Each wall is flat, endless, passes through zero and stands at right angles to its row. A trip goes straight from one point to another. Which walls does it cross, in order?
(in the rows, 128 means zero)

Walls:
(1): [ 75 119]
(2): [194 125]
(3): [144 158]
(4): [104 138]
(5): [ 96 101]
(6): [122 158]
(7): [93 83]
Trips:
[135 111] to [142 141] => 5, 7, 3, 6
[186 143] to [117 145] => 4, 2, 1

Walls:
(1): [136 175 142 140 156 128 140 116 147]
(2): [123 127  93 138 121 145 102 125 163]
(3): [151 124 115 121  96  59 128 123 139]
(4): [150 158 105  90 126 134 150 175 109]
(5): [101  84 136  98 171 138 158 129 110]
(6): [134 171 141 127 100 122  84 173  87]
Trips:
[164 133 145 160 110 124 126 116 124] to [164 151 108 144 113 131 140  83 148] => 2, 6
[147 158 176  81 149 175 145 166 151] to [128 118 147 126 112  96 145  92  98] => 3, 6, 4, 1
[105 124 143 138  98 145 145 167  93] to [ 89 180 159  99 129 166 112 101 136] => 1, 5, 4, 2
[113 177 105 112 130 107 127 141 139] to [154 115 183 152 102 148 160 126 117] => 2, 3, 4, 6
[ 91  90 139 149 151 173 120 139  96] to [118 126 174 114 142 162 159 160  88] => 6, 4
[122 106 131 151 115 133 125 144 142] to [166 168 153 147  84 107 151 152 154] => 3, 6, 1, 4, 2

Walls:
(1): [151 146 150 125  99 115 133 132 175  78 129 128 152 108 163 150  95 123
 110 119 114 108 126 117]
(2): [102 124 136 150 130 101 138 208 142 138 152 148  75 153 142 121 126  95
 169 215 135 125 159 100]
(3): [156  98 114 161 133 142 104 120 140 118 106 155 145 149 137 120 145 149
 114 124 150 230 149  63]
(4): [108 154 159  93 122 124 156 145 128 126 108 169 156 113 115 132 175 104
 129 119 109  95 113 110]
Trips:
[184  96  84 153 107 141 136  85  97 105 132 162 153 160 119 159 110 138
 167 170 160 122 146 145] to [109 114 120 113 139 122 123 146 125 148 150 117 145 160 102 108  92  91
 127 140 129 143 146 116] => 2
[140  92 113 123 181 102 116 116 122 104  84  86  89 159 163 137  99 149
 171 125 139  83 149 108] to [ 72 144 118 146 115 119 105 149 101 118 139 170 109  91 163 159 174 124
 142 138 157 173 129  83] => 3, 4
[122 126 139 106 135  92 138 142 131 174 133  97 111  76 115 159  96  75
 114  86 104 139 134 163] to [176 137 127 119 142 134 169 143 117 104 137 180  71 135 147 121 167 108
 172 170 131 159 103  91] => 2, 1, 3
[140 135 136 142 143 136 173  73 159 112 167 124 119 106 180 126  95 103
 151 117 102  89 180 151] to [117 128 115 147 162 156 164 132 169 103  81  78 165  89 173 131 122 142
 174  92 138 127 116 152] => none
[ 94 137  97 137 123 104 156 134 182  98  92 113 115 179 118 107 139 213
 118 100 125 134  91 102] to [155 139 144 195 142 134 127  84 130 151 125 116 153 147 128 154 161 154
 193  87  91 125 130 179] => 1, 3
[135 230 139 135 121 160 172 117 166 181 154  85 104 137 140 140 126 126
 105 144 144 152 172 103] to [183 132 120 147 147 127 147 113 125 164 187 145 134 100 132 126 165 120
  80 154 143  96 167 175] => 3, 1, 2
[124 147 128 103  96 135 130 156 157 156 132 177 141 138 184 126 117 180
 115 138 121 147 115 100] to [145 129 141 180 126 126 143 158 181  80 153 151 138 140 178  86  84  93
  73 144 107 136 145 102] => 4
[141 143 149  98 125 128 115  90 139 100  93 158 134 182 145  96 142 132
  97 124 118  83 126 121] to [142  97 142 127 138  77 150 115 121  80 115  71 154 118 137 139 169 133
 163 131 208 138 139 114] => 3, 4

Walls:
(1): [131  83 165 144 127 103 112 111 102 109 128 135 167  73 101 168 141 133
 129 120 157 151 108  97 103 136 114 190 134 134 133 143 146 146  98 119
 105  78 124  67  81 139 140 137  74 130 136  99]
(2): [114 103 166 156 187 121 106 155 150  83 171 128 176 102 195 139 157 168
 135 141 110 160 145 170 130 121 100 136  94 136 137 114 146  76 115  93
  83 144 167 160 161 142 178 140 107 102  87 124]
(3): [127  95 125 136 136 105  51 184 117 111 131  77 141 117 136 108 141 150
 105  83 140 145 112 132 185 102 107 128 127 176 105 127 154 155 120 130
 140 150 132 146 161 150 137  87 136  90  91 111]
(4): [173 133 106 135 167 101 122  89  99 149 109 128 101 133 203 120 194 102
 117 100 135 155 112 163 165 157 105 148  98 164 111 120 141 135 150 149
 155 113 100  98 161 123 152 127  94 114 118  98]
(5): [116 153 120 129 121 139 136 120 144 111 151 125 146 121 121 164 110 119
 127  52  80 137  93  97 120 119 130 126 116 104 171  88 160 190 145 120
 161  93 110 163 161 112 147 125 166 134 163 177]
(6): [135 122 131 115 147  98 119 142 133 142 136 134  94 159 123  70 150 106
  88 117 127 122  78 108 127 123 133 112 180 128 146 142  85 137 135 137
 170  83 136 166 124  83  76 119 130 130  99 163]
(7): [132 157  86  79  99 163  81 119 153 118 121  88 192 140  85 123  87 122
 158 141 121 158  85 114 111 147 161 167 171 131 182 120 144 133 169 135
 138  90 164 104 136 127 101 115 127 114 125  87]
(8): [114 121 129 120 153 170 171  65  92 146 127 161 165  78 120 142 110 122
 134 144 125 159 106 153 157 108 152 173 157 146 109 159 127 108 116  93
 111 119 104 105 162 149 146 145 120 182 189  87]
Trips:
[124 181 152 170 122  87  97 147 121 163  69 130 131 217 115 155 145 144
  86 140 138 127  69 116 164 190 127 151 148 147 169 117  99  82 113 101
 156 197 158 100 142 112 130 178  96 150 100 172] to [118 102 124 183 122  68  94 174 143 150 135 112 138 131  73 108 110  88
  83 144 166 130 141 124 139 126 108 191 127 120 161 128 115 156  78 109
 172 157 158  47 134 140 145 115 142 148 151 180] => 3, 1, 4, 7
[147 123 147 167 122 140 129  68 118  88 131 131 169  51 139 154 118 116
 120 148 125 136  99 133  78 177 130 159 138 115 128 101 125 131 134 104
 102  97 125 110  73 156  81  86 113 113 157 140] to [163 153 161 112  87 184 127 121 114 116  95 168  73 142 113 110 124 161
 179 135 127 118 131 163 142  71 104 101 112 154 123  80 145  99  97 100
  76 190 116 136 127 139  91 131 109 144 114 135] => 5, 7, 1
[158 108  66 115 108 117 138 133 132 143 122 113 151 163 135 100 125 106
  90 127 111 141 146 167 139 172 152 106 134 144 102  89 117 154 184 141
 136 148 179 165 164  99 148 122  85 131 122 122] to [126 127 136 137 127 165 144 120  92  84 148 121 114 188  81 101 122 134
 102 134 122 160 169 106 153 113 108 103 160 130 146 132 102 116 145 109
 129 105 106 143 142 117 137  90 127  95 171 133] => 5, 4, 8
[106 126 147 187 167 163 178 104  77  97 192 153 133  95 107 132  99  84
 145  36 133  82 129 182  69 124 153 103 136 152  97  41 124  80  96 122
  93 110 100 182  99 141 135 161 126 173 122 143] to [ 95 138 158 116 126  82 109  95 124 131 136 173  85 156 190 137 113 120
 143 110 153 109  75 101 170 188 154 125 151 118 149 129 221 109 147  96
 155 182 148 148 138 117 134 113 127 139 126 146] => 1, 4, 6, 8, 3
[149  93 110 135 116 118 105 167  77 145 132 130 132  89  82 131 121 140
 163 105 133 128  83 121 156 114 138 115 150 197 114 172  96 129 136 171
 106  86 181  88 113 180  90 134 135  91 134 116] to [130 135 103 161 113 109 105  94 110 140 125 170 180 131 165 129 134  94
 101 117 115 128  78 129 104 126  88 117 117 171 101 129  97 122 217 114
  88  78  99  94 116 112 160  81 106 114 131 168] => 4, 5, 2, 3

Walls:
(1): [155  81  95 170 125 152 150 146 107 130 101 126 180 141 118 131 136 194
  82  95 132 129 186 104 107 153 118 178  79 148 184 157 136 139 124  91
  93  87  98 140 191 122 142 161 107 134 115 108]
(2): [142 136  97 119  99 147 147 144 117 149 122 140  99 138 153 111 107 135
 119 138 146 113  98 117 112 102 138 132 132 132 126 162 122 100 142 165
 110  93 116 140 120 125 102 102 110 124 156 116]
(3): [ 96 171 107 131 128 153 133 131 187  97 162 180 118 142  80  98 100 129
 127 151 137 116 126 143 112 105 108 160  38 131 161  93 115 162 153 129
 126 135  84  88 144 163  99  92 136  64  66 134]
(4): [150 150 137 134 129 125 125 166  99 133 180 119 119 158 104 129 128 157
 109 111 147 139  67  73 184 126 194 128 119 165 107 119 127 128 170  55
 147 139 173  91 102 203 123  78 163  84 137 140]
(5): [162 171  95 106 129 130 131 150 157 116  75 111  62  83 163 103 128  97
 131 138 157 146 109 152 109 161 164 182 122  90 132 167 148 147 155 119
 128 141 131 131 129 100  86 136 138  92 121 107]
(6): [157 115 187 138 124 115  90 117 111 152 174 129 107 128 167 152 122 166
 135 113 148 127 180 131 104 126 136  67 121  90 146 103 129 139  62 101
 107 124 170 157  91 131  95 101  83  91  97 139]
(7): [102 117  84 119 134 158 158 105 137 118 189 122 163 148 141 134 131 118
 153 139 143 131  96 172 126 104 110 115 114 123 132 170  91 116 101 166
 176 108 160 110 174 114 153 145  79  86 114 119]
(8): [163 132 137 175 127 106 121 119 151 146 101 165 127 118 102 116 134 127
 125 146 127 106 118 127 114 169 109 165 118 170  95  91 114 133 141 129
 147 149 146 112  80 135 114 227 104 116 129 131]
Trips:
[136 166 160 113 100 119 187 123 122 102  93  96 153 152 122  98 140 143
 100 157 149  81 150 148 125 152 112 141 142 166 135 149 128 105 132 168
 128 134 200 147 128 130 129 151 130 173 141 162] to [109 163 140 163 105  91 114 138 106 135  76 139  88 156 115 154  94 123
  72 144 129 117 118 104 107 139  89  94 123  48 125  88 121 138  60 192
 117 124  86 112 138  94 148 172 180 163 125 126] => 7, 1, 2, 6
[136 136 140 106 150 126 207 139 137  74 213 120 178 109 124 110 130 148
 130  74 110 139 114 138  86  89 101  99 159 145 197 135 131  86 150 152
 129 112 131  92 147 117 156 152 189 141 106 145] to [143 108 130 114 119 143  95 114 141 117 145 139 120 165 142 110 152 118
  78 133 139 127 105 133 130 138 131 131 122 119 136  64 127 145 175 129
 162 142 144 118 125 127  97 142  87 166 105 152] => 4, 1, 8, 6, 7

Walls:
(1): [118 150 142 108 144 135 144 137 165 101 109 172 129 137 125 150 147 139
 133 133 107 147  90 130 124 132  69  79 112 114 179  70 183 161 120 137
  81 127 127 132 154 128 104 136 107  73 138 124]
(2): [156 152 121 107 163 100 174 169 145 114 117 148  99 117 157 143 118  78
  69  92 123 125 165 139 125  98 173 151 138  77 154 104 122 132 157 122
  78 124 144  95 145 123 159 141 136 122 136 123]
(3): [ 98  91  97 130  90 149 143 103 154 135 154 149 161 188 142 153 127 105
  57 189 154 183 123 147  94 151 181 146 127 131 123 133 136 158 171 106
 127 134 108  75 117  93 132 129 100 142  72  85]
(4): [118  96 132 125 135 154 140 134 119 146 169  77 110 111 114 128 122 181
 181 103 122  97 150 144 126 128  60  99 149  91 105 178 106 116 122 132
 193 171  56 118  94 108 123 129 151 151  95  83]
(5): [ 90  91 111 140 141 132  98  82 125 122 189 159  99 168 189 151 132 146
 128  83 115  91 140 124 141 133 131  93 144 101 120 140 144 147 136 164
 134 117 134  95 138 179 126 101 163 119 109 135]
(6): [137 111 112 190 125 125 136 191 157 130 120 137 109 151 112 107 141 108
 131 104 120 145 146 104 147  83 158 186 126  99 107 162 179 137  96 134
 138 110 133 152 101 137 153 101 142 123 118 142]
(7): [128  70 161 136 157 102 153 122 102 151 112 120  98 138  94 176 140  99
 132 179 128 132 146  92 113 159  89 168 138 136  98 126 143 151 130 121
 139 180 126 121 111 142 179 124 116 113 134  93]
(8): [102 123  92 140 176  96 136 151 104  96  80 171  87 127 153  83 184 124
 170  97 118 154 185 139  85 193 142 134 126 113 127 108 107  87  94 106
  89 119 128 128 117 136 160 144 160 158 155  75]
Trips:
[160 126 108 147  98  82 122 134 147 129 114  93 148 170 102 137  95 141
 102 143  94 149 164 111 128 128 124  94 143 182 193 107 139 156 151  93
 156 105 116  81 108  68 146 106 140 122 138  86] to [180 111 128 102 170 152 101 130 134  79 157 125 158 111 145 150 142 139
 131 106 151 159 156 124 101 130 107 131 180 116  93  64 113  76 160 195
  87  80 117 129 163 163 203 105 141 107 121 157] => 8, 5, 3, 7
[ 94 150 143 132 148 144 170 124 117 148 166 163 169 125 130 135 107  71
 148 135 134 142  69  93 154  91  78 134 124 210 109  99  99 189 124 149
 154 130 127 124 133 172  99 126  91 114 157 104] to [105  87  98 107 137  84  97 100 199 150 135 133 144  80 110 135 132 168
 134 149 179 114 149 129 162 169 150 122  58 106  76 124 111 209  91 156
 134 159  87 116 116 132  96 113 127  83  64 110] => 3, 5, 4
[157 150  95 120 157 118  84 103 116 115 106  80 128  99 134 159 121  88
 126 149 105 144 115  94 120 140 131  92 126  90 132 163 177 174  95 113
 108 126 147 147  85 120 156 152  94 138 104  87] to [144 127  58 151 144 133 130 126 150 138 123 125 163 129 137 138 119 120
  98 129 111 150 137 109 127 107 125 151 178 141 142 115 106 175 180 134
 124 109  92 110  79  91 112 110  84 113  83 129] => 8, 1, 7

Walls:
(1): [ 85 135 170 151 139 117 125 123 114 133  92 132 175 105  94 140 101 138
 137 120 138 103 115 125 147 133 110 173 102 185 169 130 133 137  83 138
 120 151 215 100  88 103  97  96 137 135  46 126]
(2): [137  90 146 134 169 131 183  98  77 140  75 152 105 125 130  90 101 107
 130  71  81 140 137 123 149 106 107 116 117  97 132 180 124  88 157 143
 114 171 119 137 126 103  90 104 129 136 142 151]
(3): [ 95 149  89 127 121 125 134 179  93 123 146 149 130 153 116  93 115 126
 213 120 148 142 110 157 159  72 171  77  83 175  97 153 117 108 156  86
 142 143 128 121 118 123  84 101 116 136 132 118]
(4): [133  83 113 127  89 150 138 143  84 117 105 187  88 112 158 148 148  70
 129 151 136 105 124 149 138 136 136 137 115  95 107 159 137 156 112 152
 135 150 135 107  90 131 146 109 135 118 133 175]
(5): [130 119 144 170 135 118 113 128 149  98 147 168 157  84 123  92 117 149
  74 120 128 111 121  93 157 118 145 143 183 114 115 114 125 120 143 124
 148 147 108 146 130 160  72 130  81 140 123 123]
Trips:
[202 104 113 132 150 101 111 187 125 115 164  95 135 158 104 144 194 126
 146 173  91 170  93 136 139 149 149 105  86 128  88 164 112 139 125 143
 118 178 168 102 114 186  51 118 137 139  52 134] to [164 136 109 127 123 110 165 107 152 124 109 130 169 145 159 112 142 140
 129 101 144 143 199 149 172 157 138 113  77 130  95 160 149 102 130 115
 147 158  98 123  63 124 141 154  85 145 122  75] => 2, 5, 1, 4
[105 125  97 159 171  91 131 139 122 146 158 171 102 187 151 180 122 160
 137 171 124 137 145 144 170 113 124 142 146  90 129 118 158 122  96 114
 100 204 124 140 121 152 110 120 162 120 107 108] to [166 147  99 111 164 114 155  71  80 134 167 100 135 127 136 119 123 160
 182 131 131 104 173  99 167 104 113 110 127 123 112 144  39  94 152  75
 108 160 110 110 103 149 163 192 157 174 132 125] => 1, 5, 4
[119 105 138 160 110 131 126 103 123  99 143 105 126 105  94 150 103  99
  96 122 127 139 142 156 165 134 133 137 152 127  54  96 162 148 132  97
 119 159 101 138 147 128 135 118 136 116 144  72] to [146 118 131 123 103 172 163 128 141 130 127 127 114 128 120 104 141 175
 146  91 185 110 158 146 147  69 119  95 168 154 144 158 129 117 129 209
 139 104 161 150 136 132 159 179  86 126 155  89] => 3, 2
[150 150 144 114  46  85  77 121  85 164 124 102 143 127 117 137  92  82
 149 189 103 152 143 112 117 136  92 104 158 151  90 138 109 137 105 160
 166  82 148 171 105 102 128 108 122 121 132 126] to [118 120 165 107 131 115 125 120 125  98 118 159 143  72 154 133 150  62
 123 115 132 175 152 136 107 112  60 127 131 100 124 128 152 119 133 118
 200 115  56 103 145 128 120 128 166  87  86 111] => 1, 2, 5
[106 168 160 186 133  95 159 149  68 206 133 138 126 119 101 155 108 156
 121 130 115  99 174  76 108 109  57  69 168 132 126  93 138 134 123 189
 135 129 124 206 120 131  77 131 163 110 163  87] to [147 160 122  98 156 166 134 110  92 104 157 143  76 112 125 132 167 139
  94 135 167 137 175 123 118 152 180 148 164 143 153 133  74 132 129 124
 182 124  86  84 126 114 136 148 139  97 128 159] => 1, 2, 4

Walls:
(1): [161 116  85 134 100 109 115 142 131  94 149 103  78 136 190 104 171 172
 145 176 149 180 112 122 132 164  94 130 136 131 102 175 110 149 128 144
 136  99  88 117 124 133 138  97 139 128 188  94]
(2): [118 142 162  79 152 109 105 153 165 126 117 179 148 187 134 126 131  69
 123  72 119 108 166 145 106 145 148 121  60 109 136 142 171 108 138 120
 164 133 121 158 152 108 133 179 148 142 133 182]
(3): [154 128 130 133 154  84 111 154 117 131 116 146 115 117 108 182  87 194
 150  74 138  94 123 153 116 168 124  86  73 136 126 140  86 166 160 122
 131  96 136  79  94 118 115 145  99 167 109 150]
(4): [ 96 130 106 122 122 133 115 170 152  87 183 118 117 104  88  85 125 110
 133 140 135 123 123 136 121 111 114 114 100 108 120 113 171 159 124  99
 148  81 110 146  93 113 124  94 145 171 133  93]
(5): [140 108 129 110 130 150  74 145 122  93 157 215 158 154 141 111 129 162
 137 105 126  92 117 138 105 164 147 199 107 129 137 120 124 120 131 126
 121 127 112 155  85 135  79 106 153 132 100 160]
(6): [ 70 146 129 130 124 169 145 145 123 124 130 174  95  90  90 125 149  85
 134 143 138 147  80  74 120 149 137 114 164 164 113 174 119  65 140 139
 171  80 112 162 159 156 156 112 118 172 151 169]
Trips:
[145 112 158  89 160 103 110  93 116  77  90  80 106 105 156 127 174 194
 132 152 108 192  95 152 152 144 164  97 200 132 119 132 161 131 149 167
 131 165 121 136 145 118 126  72 125 115 114 123] to [132 125  96 116 142 163 177 104  79 111 132 128 148  97 158 132 159 126
 140 107  75 192 127 145 143 141 150 131  96 110 118  93 107 142 134 134
 147 116  88 136 121 167  93  90 151 162  96 107] => 5, 4, 6
[136 108 127 107 116 129 143 134 126 166  97 129 126 137 146 147 144 125
 113 127 138 147 141 108 104  92 108 108  69 159 123 139 129 120  90 164
 162 116 121 163 124 103 102 166 150  97 122  82] to [136 183 172 112 128 158 105 118 142 133 115 154  87 136  98 109 159  99
 139 154 161  99 187 123 105  73 148 107 133 120 148 134 167  81  52 132
 131 133 137 106 147 159 163 159 118 101  59 122] => 1, 6
[125 145 177 147 106 143 147 158 123 131 168 139 123 185 138 108 153 157
  64 105 117 114 136 145  97 130 150 113 164 144  90 149 104 100 112 145
 128 108 107 118 152 116 123 125 151 143 146 147] to [179 108 110 119  62  96 124 126  67  76 152 158 102  78 164 150 141 177
 126 119 114 116 104 152  91 155 107 110 109 113 120 135 155 124 180  83
 113 133 115 134 114 178 176 136 144 167 140  95] => 3, 4, 2, 6
[126 110 127 120 145 128 161 120 134  83 114 143 164 129 138 169 110 148
 151 106 165 113 113 145  57  90 144  99 127  73 119 139 158 186 148 127
 152 101  78  98 201 145  90 127  99  78 149 120] to [121 168 111 121 155 146 100 116  91 141 130 148 100 166 139 103 123 166
 100  88  96  79 132 156 124 138 172 148 168 122 133 100  94 126 111 141
  97 155 112  85 203 199  79 115 154 138 121 168] => 4, 1, 5
